Each row is a point. The window is the flat piece filled in between its corners: a triangle in 3 columns, a solid with four corners in 4, and so on. A path goes straight from each point to the next, and from the last back to the first. After which points does the path pass through the window?
(in the rows, 128 means zero)

Window (4 x 4):
[[107  87 184 119]
 [ 91 135  62  96]
 [152 103 176 101]
 [ 92 175  52 137]]
Path:
(1): [ 87 177  98  76]
(2): [111 114  66 110]
(3): [127  77  89 138]
(4): [101 141 154  57]
(5): [ 77 165  89 113]
(6): [ 99 121  56 151]
(7): [164  87 143 142]
(8): [ 87 114 169  65]
(9): [ 96 149 148  92]
(10): [162  72  85 116]
(11): [105 116  66 102]
(12): [ 74 182 120  89]
Through the window after points: 9, 11

Window (6 x 6):
[[179 206 109 185 159 101]
 [173 138 137 189 170 115]
 [ 90  95  75 104 119 115]
 [214 172 110 185 102  91]
 [128 156 133 180 128 150]
 [ 94  99 118  48 117 136]]
Path:
(1): [116 133  45  70 122 180]
(2): [112 101 133 107 115 113]
(3): [ 87 104  95 128 116  73]
(4): [118 108  74 102 129 156]
(5): [194 175 119 176 137 128]
(6): [169 181 168 204 117  74]
(7): [140 156 173 156 121  71]
(8): [201 160  81 168 123 122]
(9): [180 140  83 160 128 186]
(10): [ 91 141 139 150 126 108]
(11): [160 193 145 177  99  48]
(12): [195 157  84 158 108 122]
Through the window after points: 3, 7, 9

Window (8 x 8):
[[106 146 107 146  43 189  92 128]
 [122 106 219 149  98  95 149  88]
 [123 163 144 229 133 113 140 138]
 [115  98 138 149  81 119 134  42]
 [239  50  73 116 138 151 167  78]
 [113 130  98 115  84 162 228 115]
 [146 134 154 164 140  50  60 103]
 [174  73 161 157 237  86 120  77]]
Path:
(1): [124  93 130 164  84 118 135 146]
(2): [166 157 125 137 113 128 148  45]
(3): [136 172 123 143  90 134 166  84]
(4): [113 102 125 148  74 153 165 126]
(5): [110  46  95 168  82 130 122 139]
(6): [178 191 107 126 120 175 135  73]
(7): [158 133 151 127 115 151 117  51]
(8): [122  67 123 154 129  87 144 103]
(9): [138  40 119 144 101 109 121 116]
(10): [152 185 151  96 108 163 128  46]
(11): [146 174 132 144 102 157 161  76]
(12): [114  46 142 163  76  89 139 134]
(13): [112  88 130 153  90 115 145 117]
(14): [152 156 116 155  68 145 147  63]
(15): [233 158 115 117 152 168 144  59]
(16): [133  61 122 168 138 107 143 144]
Through the window after points: none
